Every row gives one point. The points of each table are mixes of a few directions, plus a little noise. How many directions does each table use, and how many do they share? Where both have some left over, give the other angles between the two spaces (their principal angles), to ten degrees, smallest first.

First (6 x 3):
-487 160 80

110 -43 -14

-83 -138 79

-149 -76 74

117 130 -85

494 -29 -130
Second, 7 rows:
24 133 -59

55 475 -207

24 234 -101

-1 -35 13

-11 -85 39

-30 -183 83

-59 -520 230
Directions: first 2, second 1, shared 1

First:
-117 244 -357 25

-120 151 -297 -21

208 -212 535 -98

-25 -78 1 -195

-24 -131 -36 181

86 36 154 103
Second (8 x 4):
-496 29 198 -57

-17 5 11 2

-348 27 141 -28

453 -31 -177 45

6 6 1 0

150 -17 -66 20

-283 24 121 -30

542 -36 -218 56
Directions: first 3, second 1, shared 0; angles 80

First, 7 rows:
153 28 -53 156 118 8

-453 -109 154 -488 -375 -10

167 37 -56 181 133 -4

217 49 -75 235 176 15

-314 -77 103 -339 -249 -8

-73 -18 19 -78 -59 -6

312 71 -104 326 247 2
Second:
-136 256 195 -294 -103 159

-93 234 71 271 -97 -376

-33 44 21 125 7 -130

-217 195 243 -226 88 108

150 -173 -116 -96 -8 175

187 -309 -209 80 58 82

-75 269 111 43 -194 -153

-124 -73 85 -178 225 177

333 -419 -394 301 9 -61
Directions: first 1, second 3, shared 0; angles 50

First:
302 302 -204 2 9 -37 152 172

-483 123 453 -330 -17 225 131 -156

355 -56 -421 4 41 68 253 256

-323 37 374 -181 -23 225 -65 -142

-80 -269 -162 121 25 -335 50 -72

182 33 -63 93 -12 32 -117 57

113 545 132 -56 -26 -13 10 38

22 -141 -12 86 -11 16 -146 -22

-111 -368 -58 -10 16 77 24 -37

8 -224 -41 251 -4 -263 -267 -110
Second, 7 rows:
-185 224 -97 -7 -88 59 122 -57

174 -140 -53 -89 196 34 -121 -41

41 -135 211 134 -135 -137 -12 160

-220 1 81 0 -313 131 218 -160

281 90 -481 -320 680 165 -272 -183

56 -13 157 169 -43 -213 -69 253

-137 -31 181 109 -294 -29 142 28
Directions: first 4, second 3, shared 0; angles 40, 50, 70

First:
-252 175 452 -189 -76 173 -118 -83 -109

-11 -155 -224 42 8 -16 -130 202 -162

-293 -28 151 -158 -72 146 -306 202 -348

273 48 -124 154 70 -139 309 -221 370

-65 -94 -104 0 -12 4 -130 169 -170

-8 -38 -49 4 8 -16 -35 56 -50

354 99 -71 153 85 -174 419 -327 480
Second:
106 -8 -199 145 -57 -145 8 65 -7

285 260 6 227 -130 -273 283 -254 302

-369 249 382 -110 -346 48 -416 197 -505

-241 -202 -86 -124 22 157 -310 317 -362

92 -85 -44 -23 177 39 194 -126 230

54 -335 -200 -113 337 183 89 1 163

-14 -170 -164 -13 80 42 -76 130 -81

256 135 -2 115 27 -134 318 -273 355

-82 72 108 -16 -80 8 -75 37 -108

-96 99 238 -93 -25 77 -3 -94 8
Directions: first 2, second 3, shared 2

First (9 x 9):
-238 106 -281 159 -285 -119 -208 157 -6

119 -59 73 -77 72 110 79 -15 38

261 -142 55 -250 230 402 123 -72 13

-435 214 -223 291 -254 -437 -270 38 -123

21 44 251 216 -205 -379 134 131 162

-5 -13 -164 -80 26 196 -73 -2 -40

202 -95 38 -62 -54 192 102 122 147

32 21 408 54 190 -357 187 -190 -40

45 -65 -153 -255 279 391 -65 -170 -152
Second, 8 rows:
-215 91 -98 73 22 -163 -133 -98 -141

288 -128 121 -83 -37 227 176 140 195

164 -81 71 -47 -21 122 84 76 112

495 -219 201 -152 -65 378 302 224 332

-506 219 -202 161 66 -384 -309 -225 -335

-391 172 -159 136 49 -295 -234 -187 -250

170 -75 80 -46 -18 127 98 74 106

-4 4 -2 4 -1 4 -14 -7 -5
Directions: first 3, second 1, shared 1
